Each row of a before or after table is a point. One or more steps were done to the points. Then noise was added and the rows were shuffled. The steps act on how far a point lies along the listed directions, d1 being the first. Write out the steps. A step turns or swaps two directions, mirrors them in a line or flattens them onto one, adds a multiple of one to another, or multiplies one. Angles are multiples of 10 degrees, from the lower direction toward the higher: turns from -170 to 170, lines from 10 to 170 but not 90. Use the fewest steps. Two steps may share a direction if one is a turn and the other turns, adds or multiplies; they go together, in the order done. Otherwise the lowest direction goes first.

Directions:
(1): [ 0.7  6.5 -2.4]
(2): [-0.3 -2.4 -6.5]
Before, 13 rows:
[[-0.2  4.8 -3.9]
 [ 1.3  3.9  8.7]
 [ 0.1  0.6 -0.2]
 [-1.1  9.0 -1.1]
 [ 0.8  0.8 -3.0]
 [ 0.9  5.4  2.6]
 [-0.8 -6.8  7.5]
 [-0.7 -1.5  7.2]
 [-0.5 -3.8  0.4]
 [ 0.3 -2.4 -3.4]
 [ 1.6 -0.2 -3.5]
 [ 1.3 -3.5  7.0]
 [ 0.5 -0.5  3.8]]
After (13 x 3):
[[ 0.3 -0.2  5.0]
 [ 0.7 -2.6 -4.7]
 [-0.2  4.7 -4.2]
 [-0.4 -1.4  9.3]
 [ 0.3  0.8 -3.2]
 [ 1.3 -0.7 -4.5]
 [-0.3  0.7 -0.2]
 [ 0.9  6.2  4.0]
 [-1.2  9.3 -0.3]
 [ 1.0 -3.2  8.5]
 [-0.4 -4.1 -0.2]
 [-0.5 -6.8  8.9]
 [ 1.1  4.8 11.1]]
Steps: multiply d2 by 1.3

Directions:
(1): [ 0.2 -4.7  4.0 -6.9 -3.4 -0.8  4.3 -3.6]
(2): [-8.3  3.4  4.0  1.7  0.7 -0.5 -0.6 -5.3]
(3): [ 1.0  0.0 -0.2 -2.3  9.7 -4.7  2.5 -0.9]
Before (12 x 8):
[[ -2.1   2.5  -1.1   2.1   1.5  -1.3  -3.1  -1.4]
 [  5.3  -3.4  -4.8  -1.6  -0.1  -0.2   2.6   0.9]
 [  5.4  -0.1  -2.9  -2.2   6.4  -3.3   1.0   4.1]
 [  1.1   2.0  -2.2  -0.3   0.3  -0.5   0.6   5.0]
 [  2.6  -1.0  -3.4   0.4   0.9   0.6   1.4   0.9]
 [-11.4   8.0   2.7   2.7   0.3  -1.3  -2.3  -5.6]
 [  1.5   2.0  -0.6  -0.4   7.7  -2.4   1.5  -1.0]
 [ -2.1  -1.2   2.6   1.0  -3.8   0.8  -1.7  -2.9]
 [  5.4   0.1  -4.7   0.2  12.3  -4.0   1.0   3.4]
 [  0.5   0.6  -1.5   6.5  -6.0   7.4  -4.0   2.0]
 [  0.7   0.8  -1.1   3.8   8.8  -3.7   2.0   0.2]
 [  0.3  -0.5  -1.7  -1.6   3.0  -0.2   2.6  -1.5]]
After, 12 rows:
[[  2.3  -3.3   0.5   0.1  -6.4   2.1  -2.0   0.4]
 [ -1.7   1.7  -2.0   2.4   2.5   0.0   0.2  -1.6]
 [ -1.5  -0.8   2.4  -0.6  11.5  -6.3   5.3  -3.8]
 [ -0.9   3.3  -5.0   5.3   3.7  -0.5  -1.0  -0.3]
 [ -4.0   4.2   0.4   0.5   0.7  -1.1   0.6   1.4]
 [ -2.5   4.8  -0.3   0.6  12.2  -5.7  -0.2  -0.1]
 [ -4.8  -0.3   3.3   4.9 -12.7   9.1  -3.4  -2.6]
 [ -1.6  -1.3   1.1  -3.1  -0.5  -1.9  -0.3  -3.3]
 [ -4.0   3.4   1.0  -0.8  19.0  -8.1   2.5  -4.3]
 [  0.9   1.6   1.1  -3.1  11.2  -4.8   3.8  -3.1]
 [  1.3  -4.7   3.3 -11.2  -6.7  -1.9   6.0  -3.5]
 [  0.7   0.2  -2.6  -0.6   5.3  -0.9   2.2  -0.9]]
Steps: turn d1 and d2 by -110 degrees; multiply d3 by 1.6
